Every row gives one point. A path goes straight from each point to the next, and from the last back to the first. The post is the endless flat space through its rows: a point in 2 columns, a line in 3, a plane in 4, and so on, so that a path can go around it. How many times does the path go around the post? Going back the other way cancels.

Post, 2 rows:
[[ 2.7 -2.2 -3.4]
 [-1.5 -0.3  1.7]]
Path, 32 rows:
[[-2.5 -1.5  2.2]
 [ 3.4 -3.3  2.2]
 [ 5.2 -0.3 -0.3]
 [-2.6  2.2  4.0]
 [ 2.6 -0.7 -6.8]
 [-3.5  5.1  3.1]
 [-1.7  5.4  5.4]
 [ 0.2 -0.1  7.0]
 [ 1.8 -2.4 -0.2]
 [ 1.7  1.5  4.1]
 [ 1.8  2.6 -2.1]
 [-1.7  2.5 -3.1]
 [-0.2 -2.9 -4.0]
 [ 1.5 -5.0 -2.0]
 [-0.8 -1.2  3.4]
 [ 1.8 -2.9 -1.2]
 [-0.9 -4.7 -3.7]
 [-2.8 -0.4  0.2]
 [-1.5 -1.2 -2.6]
 [ 0.0 -4.8 -3.8]
 [ 2.4 -6.5 -1.0]
 [ 2.0 -1.1  0.5]
 [ 4.1 -2.8  0.5]
 [ 3.4 -4.5 -4.3]
 [-4.5 -1.5 -0.1]
 [ 0.3 -1.5 -3.2]
 [ 2.3 -7.7 -7.7]
 [ 4.2 -6.1 -0.5]
 [ 6.9 -2.6 -2.2]
 [ 4.6 -0.4 -4.2]
 [-2.0  3.4 -2.1]
 [-6.4  0.1 -0.8]]
Times around: 2

Post:
[[ 0.7 -1.9 -1.8 -4.7  0.8 -1.3 -3.1 -0.3]
 [ 2.9 -6.7  1.4  1.5 -6.2  6.1  2.1 -2.5]
 [ 0.3  1.2  4.9  0.0 -1.7  1.2  8.0  0.0]
 [-0.2 -0.6 -3.0 -0.5  2.4 -1.9 -4.1 -1.0]
 [ 0.1 -1.8  2.7 -1.4  0.4  1.4 -1.6 -1.1]
 [-4.6  4.9 -1.4 -2.2 -0.4 -5.1 -0.4  3.0]
 [-0.2  3.0 -1.6 -4.4  2.4  1.7 -1.7 -0.6]]
Path (31 x 8):
[[ 0.8  2.5 -1.7 -1.7  5.6 -1.3 -3.8 -0.2]
 [-0.4 -0.3 -4.4  4.1 -0.8  4.0  0.8  0.2]
 [-3.9 -2.5  5.2 -0.3 -1.5  0.7 -1.9  0.0]
 [-1.7  0.6 -3.3  1.7 -2.1  1.8 -2.3 -2.3]
 [-1.7 -1.0  1.5  2.4 -8.9  0.0  0.9 -1.4]
 [-1.1  2.0 -0.9 -4.4  2.4 -0.2 -0.9 -1.5]
 [-3.5 -1.3  3.6 -0.6  1.4  1.9  3.1 -0.5]
 [-2.5 -0.4  6.0 -3.4  3.9 -1.6  1.1  2.7]
 [-2.8  2.9 -0.5  1.0  0.9  4.3  1.0 -1.7]
 [-4.7 -0.2  2.0  5.8 -7.8  1.1  0.2 -3.0]
 [-5.1  5.4  0.0 -1.4 -9.1  3.4 -0.1  2.2]
 [ 6.4 -4.3 -5.5 -2.2 -3.5 -3.2  3.5  1.0]
 [ 3.4 -1.6 -1.4 -2.1 -2.9  2.3 -1.9 -2.3]
 [ 1.4 -1.9 -6.1 -7.1  0.2  4.4 -8.1 -3.2]
 [-3.0  2.2 -0.4 -5.7 -0.3  1.9 -0.8  0.4]
 [-0.5 -3.4  5.9  0.7  2.0  8.5  0.7 -1.7]
 [ 1.9 -6.5  2.5 -1.1 -5.0  3.5 -2.1  2.1]
 [ 1.2  9.3 -1.7 -0.8 -4.2  7.7  4.9 -0.3]
 [-0.7  1.1  4.7 -1.7  2.8  0.9 -3.6 -2.8]
 [-3.0  1.4 -0.1  3.1 -1.2 -3.0  1.9 -1.7]
 [-2.6 -1.8  2.4  0.9 -2.9  6.6  1.1 -0.7]
 [-2.3  4.0 -5.8 -9.6  1.3  3.2  1.1  2.5]
 [-4.8 -5.7  7.6  2.9 -2.5  1.0 -1.4 -3.1]
 [-5.4  7.9  5.5 -0.5 -2.0  2.9  1.1 -0.7]
 [ 0.9 -2.8  2.3 -1.4 -0.8  0.0 -6.0 -2.1]
 [ 2.7  2.4  2.9 -1.1  2.8  2.9  2.0 -1.2]
 [ 3.2 -3.5 -2.6  2.5  2.5  3.6 -0.5 -1.0]
 [-1.4 -2.0  5.8 -0.1  1.3  5.2  3.6 -1.3]
 [-1.1 -3.6 -5.3 -5.7 -1.3  1.3 -3.7 -2.1]
 [-0.1  0.4  1.3  0.5 -2.2 -0.3  2.8 -2.0]
 [ 5.4 -3.4  2.9 -8.2 -3.8 -3.7  3.4 -0.4]]
Times around: 1
